Each row of a before or after table is a point. The points were changed in one or more steps. Then noise was added and the rows were shuffled. The steps act on columns, c1 being the first. What was done? A step turns or swaps two columns, mirrors them in a line or flattens them onto one, adds a multiple of one to another, or multiplies or shifts one. Angles are multiples of 10 degrees, from the lower column toward the higher: turns from -170 to 170, lines from 10 to 170 but not 90. Use the fewest steps. Two steps may share a column if one is a turn and the other turns, adds or multiplies; they go together, in the order done. Otherwise the lowest column goes first.
In the rows, zero is written as 128.

Before:
[[150 150]
 [ 92 156]
 [150  67]
 [166 127]
 [114 125]
 [120 156]
 [171 175]
 [ 98 189]
 [ 92 116]]
After:
[[ 65 150]
 [115  90]
 [126 110]
 [128 164]
 [157 116]
 [192  96]
 [147 155]
 [159  95]
 [177 170]]
Steps: swap c1 and c2

Before:
[[110 150 105 150]
 [180 142 158 142]
 [136 113 129 112]
 [158 176 144 127]
 [143  71 106  85]
 [151 162 141 146]
 [ 91  97 138 123]
 [141 164 106 114]
 [183 110 140 116]
 [164 126 153 143]]
After (10 x 4):
[[104 147 201 144]
 [137 173 125 144]
 [138 113 115 137]
 [110 119 178 157]
 [115 157 105 106]
 [152  97 109  96]
 [165  90   8 152]
 [126 105 135 184]
 [ 96 130 210 170]
 [120 161 223 158]]
Steps: turn c1 and c4 by 110 degrees; turn c2 and c3 by 30 degrees; multiply c3 by 2.5

Before, 14 rows:
[[ 89 129 139 192 110 157 161 147]
 [174 126 119 135  84  84 123  79]
 [172 113 152 103 129 126 131  93]
 [125 106 133 151 142 150  86 206]
 [ 71  92 149 198 125  95 157 156]
 [155 106 146 128 151 140 108  83]
 [125  97 132 115  97 137  93  93]
 [ 85 145  99 167 186 161 110 188]
 [106  91 165  60 150 110 177  94]
 [169 123 165 155  56  64 136  99]
 [174  99 141 158 135 139 100  93]
 [ 58 127 123 194 145 117 101 189]
 [132 149 166 161 160 153  88  96]
 [115 103 119 173 162 138 134 116]]
After, 14 rows:
[[ 82  96 149 150 154 103 149  96]
 [ 84  91 141  96 148 131 124 113]
 [133 201 142 151 141  90 150 113]
 [ 68  99 169 138  68 190 150 121]
 [ 66  71 124 142 105 162 152 128]
 [115  84 140 122 162 106 136 110]
 [192 189 110 181 167  89 132 143]
 [157  95 139  53 136 167  95  93]
 [158 144 162 184 100 116  86 125]
 [123  96 126 117  97  98 153 101]
 [131  93 178 145 161  93 145 153]
 [202 185 148 194 118 125 156 129]
 [180 160 173 186 105 169 121  92]
 [148 112 137 173 159 122 119 101]]
Steps: mirror c1 and c5 in the line at 80 degrees; swap c2 and c8; turn c3 and c4 by -20 degrees; turn c6 and c7 by -150 degrees

Before, 9 rows:
[[135  95 148  77 100  87 159  90 124 134 111]
 [140 128 130 109 137 127 157 132 152 152 161]
 [134 101 170 132 180 168  95 125 136  85 147]
 [109 126 157 153 178 179  84  97 150 107 130]
 [175 104 120 110 120 133 157 113 162 111 128]
 [162  92 157 108 129 122 136 101 110 163 117]
 [159 123 139 138 169 124 100 128 173 117 153]
 [152 136 110 106 159 118 147 137 141 132 124]
 [ 76  54 135 148 151 112 171  74 126 106 105]]
After, 9 rows:
[[ 79 127  83 107 129 120 127  95 111 130 118]
 [104 142 135 132 177 166  86 140 137 248 144]
 [105 214 142 148 150 112 161  58 126 165 105]
 [ 99 146 110  77 101  87 149  78 125 152 110]
 [105 108 130 140 168 124  91 144 174 160 154]
 [121 118 106 108 137 128 149 152 150 101 160]
 [138 145 124 151 177 180  75 100 149 197 128]
 [120 104 135 107 159 118 138 133 142  96 126]
 [ 78 106 147 109 121 131 147 114 164 137 129]]
Steps: turn c1 and c2 by -130 degrees; turn c3 and c10 by 130 degrees; multiply c10 by 2; shift c7 by -10; add 0.7 times c11 to c8

Before (14 x 14):
[[135  66 150 130 120 176 130 163 149 165 109 160 118 157]
 [114 179  71 151 100 157  65 117 154 157 127 108  96 226]
 [142 122 127 127 150 132 163 151 162 157 168 155 160 157]
 [170 118 147 114 150  91 137 116 138 159 129  94 108 199]
 [148 128  86 175 181 130 113 185 166  92  88 100 138 149]
 [ 94 109 128  77 156 135 144 107 153 132 160 146 113 124]
 [109 152  98 130 147  63 204 142 151 135  90 160 101 103]
 [122 132 188 130 122 135 130 119 158 131  91 199 142 212]
 [146 169 140 111 154 106 215 174 159 103 155  75 164  87]
 [157  72 120  83  94 108  99 163 165 141 164 114 150 106]
 [ 77 123 116 107 170 103 113 186  68 196  95 189  83 164]
 [ 80  98 125 129 168  98 116 154 121 170 128  85 157 127]
 [138 118  53  71 119 176 164 174 104 168 126 145 170 163]
 [ 84 111 122 132 138  98 142 149 119 127 151 116 115 177]]
After, 14 rows:
[[ 79  98 127 127 168  97 113 154 124  82 130  86 149 130]
 [137  66 149 129 122 177 131 163 150 118 109 159 166 100]
 [ 92 109 128  77 157 134 143 107 154 137 164 149 136 132]
 [112 179  70 151  98 156  65 115 155 141 126 110 172  32]
 [140 115  55  71 119 175 167 175 101  71 129 145 140  93]
 [ 78 126 120 109 171 104 115 185  69 131  97 189 209  91]
 [110 148  98 133 147  60 204 144 155 146  89 162 147 150]
 [171 118 148 112 150  91 136 115 137 128 127  95 163  54]
 [148 128  88 177 183 129 113 183 164 139  87 100  90 106]
 [140 119 128 128 149 134 162 149 161  89 170 156 137  99]
 [158  70 119  85  96 109 101 163 164 104 164 114 125 149]
 [ 86 114 122 134 136  98 140 148 119 139 152 117 134  77]
 [123 130 188 129 121 134 131 118 157 113  90 201 125  42]
 [147 167 139 112 154 107 215 173 163 109 157  76  85 170]]
Steps: turn c10 and c13 by 120 degrees; multiply c14 by -1
